Each row is a point. The points of each table are mixes of a few directions, plus a little noise. How many directions does each table use, and how many do they share? Where both have some left over, give the other angles between the two spaces (their principal angles), to ten degrees, smallest first.

First (6 x 3):
[[ 82 -40 -24]
 [ 85 -43 -26]
 [-30  14   9]
 [-58  29  17]
 [  3  -2   0]
 [-82  41  24]]
Second (7 x 3):
[[-66  33  19]
 [ 86 -42 -25]
 [-35  18  10]
 [ 64 -32 -18]
 [-67  33  19]
 [-52  26  15]
 [ 71 -35 -20]]
Directions: first 1, second 1, shared 1

First (7 x 6):
[[ -2  41 -21 -40  39  12]
 [ 11 -33   4  45 -34  -7]
 [ 41 -31 -31  33 -38 -30]
 [-11   3  -2  22  25 -16]
 [ -4  20 -13   2  29   5]
 [-24  21  30 -85  15  -4]
 [-12 -21  34  28 -33  41]]
Second (8 x 6):
[[  9   7  44  10  14 -47]
 [ 21 -37   5  -9 -80  41]
 [-17  11 -33  -2  29  14]
 [  5  -2  12   2  -5  -9]
 [ -6  11  -2   2  22 -10]
 [  8  -4  20   3 -11 -13]
 [ 14   1  48   9   0 -43]
 [-35  13 -95 -13  33  67]]
Directions: first 4, second 2, shared 1; angles 40

First (11 x 11):
[[ -6   3   9   2  15   2 -14  17 -15   4  -6]
 [ 16  -9 -30  -2 -46  -8  45 -51  49 -10  17]
 [ 30 -16 -54  -4 -84 -16  83 -95  90 -20  32]
 [-13   6  22   3  36   7 -37  41 -38   9 -13]
 [ -4   2   7   1  12   2 -11  10 -11   2  -4]
 [-21  12  37   3  59  11 -57  64 -62  14 -22]
 [-10   5  16   1  26   4 -24  29 -29   7 -10]
 [  5  -3  -7   0 -10  -2  10 -12  11  -3   4]
 [  4  -3  -9  -2 -12  -2  13 -14  14  -3   4]
 [ -7   6  12   1  21   5 -20  23 -22   5  -9]
 [  6  -3  -9  -1 -13  -2  13 -15  14  -2   5]]
Second (10 x 11):
[[ -4 -15  19  -9   2  17  -6  26 -31   7 -31]
 [-10  14  -7   0 -18  14  11   4  11  -3  11]
 [-33  52 -14  11 -18  27   2  20  20  -6  41]
 [ -1  -3 -20  -8 -61  23  48 -20  32  -8   5]
 [ 29 -22  13   8  69 -56 -42 -18 -18   5  -8]
 [ 50 -48   5   3  56 -72 -23 -51  -3   2 -15]
 [-16   7   0  -7 -34  34  19  18  -1   0  -5]
 [ -9   7 -13  -4 -44  23  31  -5  20  -5   8]
 [ -9  -3   2 -11 -35  30  23  12  -3   1 -13]
 [  4  11  18  16  82 -41 -63  14 -27   7   9]]
Directions: first 1, second 3, shared 1

First (8 x 18):
[[ 47  34  21  -2  11 -49  65 -16 -41  16 -20  24  27 -14 -29   1  25  -4]
 [  1  14  -3  -3 -43  19 -26  20 -13 -12  -1 -22 -15 -22  18 -21   0  15]
 [ 26 -65  17 -34  27  38  95 -61  22  36  -1  53  62  -6  26  -9   4  -3]
 [ 57 -42 -62  17 -37  44  11 -37  14   1 -66  25 -55 -16  -4  64  23   9]
 [  4  37 -16  49   6   0 -14  41  11   3 -27 -30 -13  -1  -5 -20  22  10]
 [-14  -9 -18   2  12  24  -6   4  14   1  -6  -5 -14   2   5   3 -13   4]
 [-59 -17  55  -1   4 -30 -65  18  32 -13  78 -21  49  41  25 -37  -4 -19]
 [-62  48   5 -28  20 -47 -61  30 -39 -32  40 -24 -40  16 -34  18 -57 -10]]
Second (9 x 18):
[[-33  51  45  50   0  18 -37  18  29   5  11   3  14 -34 -13 -32  -4  51]
 [-22  34  50  27   0  25 -29  13   7   7  30   6  30  -4 -22 -29   1  39]
 [  8  -6 -69  -1  13 -40  25 -15  13  -7 -69 -22 -65 -46  42  27 -17 -29]
 [ 22 -59 -35 -33 -20  -9  19   0  12  -8   3  21  -8  41   6  22   5 -43]
 [ 23 -31   6 -38   1  10  13  -8 -32   3  33   6  25  49 -11  10   6 -25]
 [ 12  14  15 -20  22   2  14 -18 -60   7   8 -23  18   8  -6   0   5   1]
 [ 35 -67 -13 -47   2  25   7  -3   8   7  64  35  13  80  -2  19 -21 -52]
 [  2 -13 -44 -12 -36 -57  45  -7 -34 -22 -91 -28 -25 -33  12  21  52 -10]
 [-46  77  46  75  16  26 -56  21  57  11  12   3  -2 -61  -5 -41 -31  65]]
Directions: first 6, second 4, shared 0; angles 40, 50, 50, 50
